Every row gives one point. Each copy is the shape, with its points in the same order, turned, moved and blurred by noise. Say if it was mirrored as well.
(in the rows, 128 means zero)

Shape:
[[129 151]
 [127 135]
 [221  59]
 [141 143]
 [107 142]
 [157 171]
 [ 95  63]]
Copy 1, 7 rows:
[[ 89 116]
 [ 95 133]
 [214 152]
 [101 114]
 [ 77 135]
 [105  84]
 [103 211]]
Copy 1 is: mirrored
Copy 2, 7 rows:
[[ 89 129]
 [ 91 141]
 [199  67]
 [ 86 116]
 [ 91 155]
 [ 76  95]
 [159 190]]
Copy 2 is: mirrored

Shape, 8 rows:
[[179  93 173  71]
 [113 149 111 132]
 [100 186 116  37]
 [ 98  92 184 153]
 [169  87 176 116]
 [ 76 114 104  95]
 [133 170 106  85]
 [116  78 187 145]]
Copy 1, 8 rows:
[[185 179 198 169]
 [ 97 119 141 130]
 [ 70 118 246 152]
 [132 192 132  85]
 [170 178 154 147]
 [121 114 189  87]
 [ 98 106 192 166]
 [158 189 139  96]]
Copy 1 is: mirrored
Copy 2, 8 rows:
[[ 96 158 122  35]
 [115 105 149 136]
 [ 72  84 213  88]
 [ 73 129  61 139]
 [108 168 102  74]
 [ 88  54 136 115]
 [110 100 192 111]
 [ 80 142  69 107]]
Copy 2 is: mirrored
Copy 3, 8 rows:
[[134 162 112  35]
 [137 101 144 132]
 [168  90 221  67]
 [ 65 158 128 119]
 [108 163 105  67]
 [ 95  68 173  96]
 [182  94 160 102]
 [ 62 157 128 106]]
Copy 3 is: mirrored
Copy 4 (8 x 4):
[[115  81 197 150]
 [126 169 130 101]
 [ 38 150 164  64]
 [129 147 117 196]
 [144 102 173 168]
 [ 86 128  95 106]
 [101 151 163  72]
 [133 129 128 199]]
Copy 4 is: only turned

Shape (9 x 6):
[[129 119  67 150 151 181]
 [171  89 150  58  93 173]
 [157 157  89 168 171  85]
 [151   9 146  72 124 108]
 [149 187  86 196 120 111]
 [138 142 154 149 153 121]
 [132  90 146 173 153  93]
 [ 79  85  98  64 108 148]
 [ 83 119 123  46 172 117]]
Copy 1:
[[129 139  71 101 146 115]
 [199 124 175 119 207 101]
 [144 183 102 130  55 105]
 [193  75 176 170 163  30]
 [145 169  99 114  72 180]
 [131 172 142 160 120 120]
 [135 132 122 193  98  99]
 [125  73 161  87 170  82]
 [100 136 188  85 141  44]]
Copy 1 is: only turned
Copy 2:
[[135 150 102 172 157 217]
 [ 59 183 169 100 144 156]
 [200 128 122 167 115 148]
 [ 82 122 165  75 212 119]
 [183  96 127 204  87 170]
 [166 157 175 181 137 133]
 [176  89 168 161 184 128]
 [ 49 146  98 145 183 137]
 [118 204  90 142 174  80]]
Copy 2 is: only turned
Copy 3, 9 rows:
[[113 119  61 148  72 109]
 [160 103 141  45  72 107]
 [126 191  69 161 129 166]
 [175  93  92  24 176  84]
 [ 88 169  90 178 102 204]
 [161 155 126 153 131 137]
 [158 134 101 153 178 133]
 [ 90 130 118  73 120  64]
 [131 191 124 102 140  35]]
Copy 3 is: mirrored
Copy 4, 9 rows:
[[ 98 150 124 100 191 144]
 [164 159 118  70  68 105]
 [101 122  69 168 201  96]
 [134  58 125  48  78  95]
 [ 64 158  73 176 177 120]
 [128 121 121 174 151  99]
 [110  67 112 158 136 115]
 [100 143 175  50 127  74]
 [142 126 182  91 161  30]]
Copy 4 is: only turned

Shape:
[[116  97  84 154  86 153 163 179  76]
 [115 148  96 133 148 151  70  87 155]
 [142  70  73  87 141  90  94 152 182]
 [ 88 134 154 164 180  60  68 146 110]
 [ 89 121 173  88 141  62 132 116  99]
 [125 179 109 106 112 135  60 110 156]
 [151 157 177  69  82  83 108 171  75]
 [ 97 141  77 147  77 136  55 101 132]
 [153 117 185 160 108 157  81 180 161]
 [158  96 161 157 147  69 130  83 100]
 [157 152 131 134 124 143 108  90  85]
 [123 125 117 133  97 144  73 142  82]
 [113 185 117 108 143 120  73 185 158]
 [110 115  91 160  85  95 164  86  79]]
Copy 1:
[[130 117  63 141 160 117 137  97  67]
 [135 161 189 148 129 116  59 102 134]
 [142  62 155 107 117  85  38 136  86]
 [ 89 164 205  56  96 100 127 117  50]
 [113 113 158  72  46  84 159 122 123]
 [141 153 184 145  79 162  64 106 115]
 [157 113 114 119   7 134 157 120  71]
 [ 86 141 158 170 117 151  70  75 113]
 [155 107 188 159 125 188 142 156  47]
 [104 144 170 143  98  56 151 158  85]
 [153 177 146 173  91 100 125 108 108]
 [139 131 139 153 106 141 123  69  71]
 [165 153 160  77  86 165  64 119  74]
 [ 61 140  97 155 121  77 134 112 131]]
Copy 1 is: only turned
Copy 2, 14 rows:
[[192 107  99 110  69  99 135 140 146]
 [ 82 151 112 138 172 154 131  83 148]
 [148 131 184 110 191  80  81 102 144]
 [ 76 112  77 135 156 114  50 159  77]
 [ 61  59 120 154 114  64  90 124  92]
 [ 73 161 132 136 159 127 165  93 104]
 [101  74 152 120 101  74 160 133  30]
 [123 187 100 145 128 130 126  66 113]
 [150 127 163 155 126 190 121 168  82]
 [120  39  89 179 163 117  92  98  92]
 [105  76  90 142 124 142 164  89 102]
 [132 122 101 103 103 137 127 106  92]
 [ 74 167 148 115 159 120 134 165  99]
 [150  91  56 169 107  70 141  78 131]]
Copy 2 is: only turned
Copy 3:
[[106  79  78 158 103  94 167 142 151]
 [121 145 122 132 185 212 123 124 141]
 [174  69 191 162 191 143 125 134 153]
 [129 185 134 192 158 129  77 118  80]
 [113 151 151 115 146  87  69  74  98]
 [129 140 145 129 131 229  95 116 157]
 [134  96 156 103  57 131  65  94  96]
 [136 108  69 156 156 207  97 108 166]
 [105 106 127 129 127 158  65 217 115]
 [177 163 108  98 171 100  93 124  82]
 [150 144  92  82 116 170 133 117 113]
 [120  94  87 151 112 170 114 118 105]
 [106 141 175 166 108 198  95 137 152]
 [155 126  55 119 142  94 122  88 153]]
Copy 3 is: mirrored
Copy 4, 14 rows:
[[180 161 127 202 157 163 131  80 133]
 [127 103 133 120 137 136  58 173  98]
 [120 168 106 184 141  95 122 208 101]
 [161 141 153 109  40 105 108 141  67]
 [129 147 144  84 104  97 179 120  73]
 [ 99 101  98 112 113 151  84 172 125]
 [121 176  66  88  85 155 179  98 115]
 [159  64 111 145 125 158  93 166 137]
 [169 198 125 108  95 145  79 164 177]
 [170 145 120 104 114  35 118 106  99]
 [138 127  94  95 140 122  75  97 113]
 [177 139  94 131 113 168 110 131 112]
 [ 91 159 126 139  70 174  93 173 109]
 [167  84 130 157 160  92 134  75 115]]
Copy 4 is: only turned
